Each row of a before or after table is a point. One or more steps were done to the points. Then noise was added and the rows were shuffled. The steps act on columns, c1 being the first. Write out the steps. A step turns or swaps two columns, mirrors them in a line or flattens them onto one, adds a multiple of one to another, or multiplies or shifts one. Angles are multiples of 10 degrees, from the lower column toward the higher: turns from -170 to 170, lines from 10 to 170 but not 90. Use the fewest steps. Two steps may share a column if one is a turn and the other turns, adds or multiplies; they go together, in the order done. Otherwise the lowest column goes first.
(in the rows, 128 means zero)

Before (11 x 2):
[[153 109]
 [166 107]
 [158 142]
 [140  97]
 [148 111]
 [154 114]
 [204 121]
 [161 167]
 [121  86]
 [129 103]
 [133 161]]
After (11 x 2):
[[ 88 113]
 [159 137]
 [106 201]
 [ 94 135]
 [105 149]
 [103 125]
 [100 163]
 [111 151]
 [159 166]
 [106 144]
 [137 158]]
Steps: mirror c1 and c2 in the line at 50 degrees

Before (8 x 6):
[[120 128 151 160  90 117]
 [127 128 164 128 188 138]
 [ 98  90 138 169 109 123]
 [ 92 140  98 110 153 168]
 [133 120 113  90 135 167]
 [ 79 123 109 127 135 141]
 [126 114 121 181 113 116]
 [ 97 124  86  84 136 126]]
After (8 x 6):
[[ 94 116 132  73 144 128]
 [ 93 149 132 104 163  90]
 [138 119 153  59 161 100]
 [139 105 142 216 125 124]
 [122 123 142 124 143  78]
 [135 126 131 181  84 118]
 [121 125  63 127 150 128]
 [138  64 133 193 106  94]]
Steps: turn c1 and c6 by 100 degrees; multiply c2 by 1.6; mirror c3 and c5 in the line at 110 degrees; multiply c4 by 1.6

Before (14 x 9):
[[145 137 116 181 164  99  84 100 109]
 [166 187 167 167 140 170 120 119  87]
 [ 89 134 162 132 132 156  75 142  79]
 [122 104 159 135 155 136  97 135 113]
 [125 151 151 101 138 101 145 103 138]
 [139 129 142 198 107 114 154 143 122]
 [107 141  82 136 150 159  99 101 100]
 [ 89 117 126 109 116 125 110 135 147]
 [ 91 121 158 155 170 127 116  99 115]
 [ 88 164 108 161 167 153 101 166  99]
 [126 125 138 181 145 132  87 120 180]
 [153 179 140  98 122 171 121 128 149]
 [137 214 145 180 124 131 101 163 133]
 [145 181 101 180 159 130 140 118 104]]
After (14 x 9):
[[160  77 152  99 123  92 121 126 120]
 [108  64 134 179 125  69  93 164 112]
 [132 136  98 157 166  68  93 165 143]
 [101 109 108 182 165 142  71 101 137]
 [143 157  85 132 132  90  56 141  87]
 [138 149 120 134 155 135  88 135  95]
 [119 121 124 198 107 139 160 145 114]
 [148 138  94 135 151  95  88 101 168]
 [130 134 183 180 147 127  76 121 131]
 [ 99 115 141 102 136 116 150 104 110]
 [122 160 123 157 171 112 112 100  97]
 [158  60  96 168 142  94 116 119  82]
 [119  81  97 180 158 100 146 116 151]
 [120 165 146 109 116 112 105 134 132]]
Steps: turn c1 and c2 by -130 degrees; turn c1 and c6 by -110 degrees; turn c3 and c9 by -80 degrees; multiply c7 by 1.3

Before (9 x 14):
[[176 137 134 183 124  91  76  97 150 154 111 146 123 181]
 [170 180 155  86 148 151 137 150  69 121  95 129 178 155]
 [134  71 178 124 146 116 139 157 128 111  76  88 151 139]
 [115 121 183 151 139 135 114 139 122 155 158 149 167 141]
 [111 162 100 155 176 112 135 159  99 141 112 163 119 176]
 [102 150 110 113 138 136 166  85 143 150 132 129 150 149]
 [ 98 143 157 179 142  79 110 111 109 118 122 124 130 143]
 [176 124 113 131 107 125  65 104  99 120 146  96 168  85]
 [134  98 147  83 136 130 128 133 146  99 102 132 123 127]]
After (9 x 14):
[[158 168 105 157 175 111 136 130 126 140 159 156 103 205]
 [109  94 137  81 142 123 128 123 119  99  73 127 118 123]
 [ 81  87 143 124 145 116 139 127  90 120  71 101 165 146]
 [108 206 179  85 145 154 137 129 115 123 184 154 174 174]
 [ 94 152 105 181 143  85 111 127 129 119 148 129 131 154]
 [132 118 174 184 125  87  71 129 152 148  77 139 115 208]
 [155 145 177 133 109 123  69 125 106 118 194 126 179  62]
 [ 72 126 127 151 140 133 121 133 120 157 167 165 150 154]
 [142 134 100 105 141 139 170 130 151 145 105 140 150 163]]
Steps: turn c1 and c3 by 80 degrees; add -1.5 times c9 to c11; turn c2 and c9 by 40 degrees; flatten c8 and c10 onto the line at 80 degrees; turn c12 and c13 by -30 degrees; multiply c14 by 1.6

Before (12 x 20):
[[154 141 121  57 138 114 116 126 100 143 130 133 136  16 119 140 141 120
  145 120]
 [105 140 126 135 135 107 100 121 137  85 122 136 151 119 130 135 114 129
  155 120]
 [118 126 102 144  96 125 114 107 122 126 126 132 115 144 164 135 116 136
  154 106]
 [126  81 110 119 135 122 101 108  91 115 141 135 118 124 130 141 109  29
  135 118]
 [133 139 105 137 145 135 107 121 144 150 124 136 119 146 110 131 124 134
  155 111]
 [147 131 114 120 148 124 143 119 144 132 166 162 121 144 105 110 109 142
   89 127]
 [114 105 103 138 147 136 105 123 135 146 125 127 173 110 148  96 137 143
  141 111]
 [138 128 104 121 144 104 114 104 120 149 197 145 117 115 113 134 111 143
  158 182]
 [132 141 118 136 147 111 101 121 118 145 123 145 145 136 114 116 122 136
   97 153]
 [153 137 184  93  64 129 139 106 117 115 133 133 115 150 111 113 110 130
  142 114]
 [141 135 124 127 139 110 173 115 144 114 133 131 147 148 108 137 117 122
  135 129]
 [149 102 109 142 138 100 102 123 143 139 121 161 123 153 121  98 112 141
  142 121]]
After (12 x 20):
[[153 133 182  93  65 129 138 102 119 113 134 130 141 204 110 114 115 132
  145 127]
 [141 134 115 129 138 112  98 119 117 116 135 133 163 138 112 139 123 124
  114 129]
 [113 104 112 136 145 132  94 120 118 147 124 132  92  92 151  97 140 148
  122 128]
 [141 127 116 122 142 102 143 106 104 148 198 136 116 109 111 136 115 137
  140 129]
 [148  98  88 144 136  93 145 123 109 136 123 163 106 129 119  97 113 141
  122 123]
 [105 143 123 136 133 108 116 121  97  89 125 136  91 116 137 142 111 130
  127 130]
 [134 139  89 134 147 134 152 118  98 150 125 139 110 118 112 132 127 137
  112 132]
 [125 122  91 147  94 120 140 107 102 123 130 133 121 113 163 134 112 131
  140 125]
 [152 140 245  56 134 114 125 130 113 143 126 137 117  83 114 143 140 116
  158 126]
 [141 131 115 120 145 124 122 118 165 133 167 160 146 136 106 106 108 145
  108 126]
 [124  83 127 122 136 122 148 109 126 116 141 135 107 121 129 144 108  28
  166 125]
 [131 140 109 135 144 114 121 125 158 145 127 139  99 118 112 119 123 135
  134 128]]
Steps: add -1 times c4 to c3; turn c3 and c14 by 40 degrees; turn c7 and c13 by 110 degrees; mirror c9 and c19 in the line at 130 degrees; flatten c12 and c20 onto the line at 170 degrees

Before (9 x 48):
[[141 147 113 101 122 117 139 139 151 127 116 147 137 112 125 135 106  96
  122 130 138 157 137 140 135 102 112 123 151 146 142 155 135 132 112 118
  139 137 165 118 101 144 144 104 119 170 126 155]
 [131  93 144 131 145  93 161 116 102 121 115 100 105 155 133 113 117 103
  165 109 128 129 127 135 139  90 143 130 146 138 147 119 140 152 137 141
   97 149 107 156 157 155 135 159 116 148 131 109]
 [114 126 104 144 142 120 133 109 152 120 113 111 114 146  97 155 144 106
  126 131 140 147 159 112 146 112 118 120 109 110 116 121 122 145 117 121
  142 158 137 153 114 134 129  99 130 120 155 114]
 [144 128 112 151 106 123 135 124 134 141 136 136 137 121 134 139  99  98
  140 100 115 161 121  91 109 115 112 149 110 139 104 122 155 164 128 128
  136 166 115 157 118 163 104 124 140 171 148 159]
 [ 95 103  92 149  99 148 125  94 117 131 120 129 144 138 152 138 134 134
  127 132 162 111 116 142 143 144 109 154 136 103 157 133  98 168 144 138
  138 127 166 160 133 130 138 148 109 117 160 120]
 [131 144 102 102 135 101 104 125 119 122 131 118 113 151 137 164 123 108
  173  97 113 113 137 143 100 126 143 126 128 130 145 116 145 150 146 141
  126 127 147 171 154 164 138 143 108 117 150 107]
 [112 130 134 148 148 104 137 142 112 131 138 110 102 144 134 138 107 105
  134 123 124 116 130  83 103 140 114 164 118 115 133 123 102 115 154 105
  151 118 112 110 131 121 117 159 132 123 167 102]
 [135 129  97 137 143 147 159 105 109  96 130 158 116 130 153 136 143 154
  133 132 113 110 121  90 149 145 135 114 102 123 142 143 104 150 157 143
  132 130 118 122 152 118 131 112 144 122 152 101]
 [116 126 138 126 143 149 131  95 127 120 125 142 100 125 156 113 141 125
  123 127 164 118 121 124 100 135 121 136 100 125 137 172 137 137 141 128
  103 159 141 150 116 149 141  95  93 141 149 154]]
After (9 x 48):
[[113 131 133 148 147 104 137 142 138 131 138 110 102 111 134 138 107  90
  134 123 124 126 130  94 102 140 114  81 118 115 133 114 102 152 155 105
  151 117 112 111 130 120 118 159 133 124 167 102]
 [ 95 103  92 149  98 149 126  94 128 130 121 129 145 108 153 138 135 138
  128 132 162 141 116 140 144 144 110 145 136 104 157 116  98   6 144 137
  138 127 166 160 133 130 138 147 109 117 159 119]
 [117 126 137 126 143 148 131  95  87 119 125 143 100 120 155 114 142 123
  122 127 164 140 120 126 100 135 121 130 100 125 137 111 137 100 141 129
  103 158 141 150 116 149 142  95  92 141 149 154]
 [140 146 112 102 122 116 140 139  95 127 117 147 137 160 126 135 106 102
  123 130 138 127 137 150 136 101 112 137 151 146 142 140 135 118 112 117
  138 137 165 118 100 144 144 104 118 170 125 155]
 [130  93 145 130 146  92 161 116 146 120 115  99 105 120 133 113 117 107
  165 109 128 101 127 143 139  90 143 150 145 138 147 106 141  59 136 142
   97 150 106 157 157 155 134 159 117 148 131 109]
 [114 126 104 143 142 121 132 109 126 121 113 111 114 140  98 155 143 104
  127 131 140 112 159 121 147 112 119 154 110 110 116 153 122  82 117 120
  142 156 137 152 114 134 129  99 129 120 155 113]
 [143 127 112 151 106 122 134 123 131 142 135 136 137 161 134 139  99  86
  140 100 116 115 121 103 109 115 112 146 109 139 104 136 155  20 129 128
  136 166 115 157 118 163 104 123 140 171 148 159]
 [132 144 102 102 136 100 105 124 143 121 131 118 114 106 137 164 122 114
  173  97 113 110 137 149  99 126 143 152 129 129 145 123 145  66 146 142
  125 128 147 171 154 164 139 143 108 118 150 107]
 [135 128  97 138 143 147 159 105 120  96 130 159 116 111 153 136 143 140
  133 132 114 129 120  84 148 145 136 163 102 123 143 105 104  70 157 143
  132 129 117 123 152 118 131 113 143 121 152 101]]
Steps: turn c14 and c22 by -110 degrees; add -0.5 times c1 to c22; turn c9 and c32 by 110 degrees; turn c18 and c24 by -20 degrees; multiply c34 by 3; turn c28 and c34 by -160 degrees
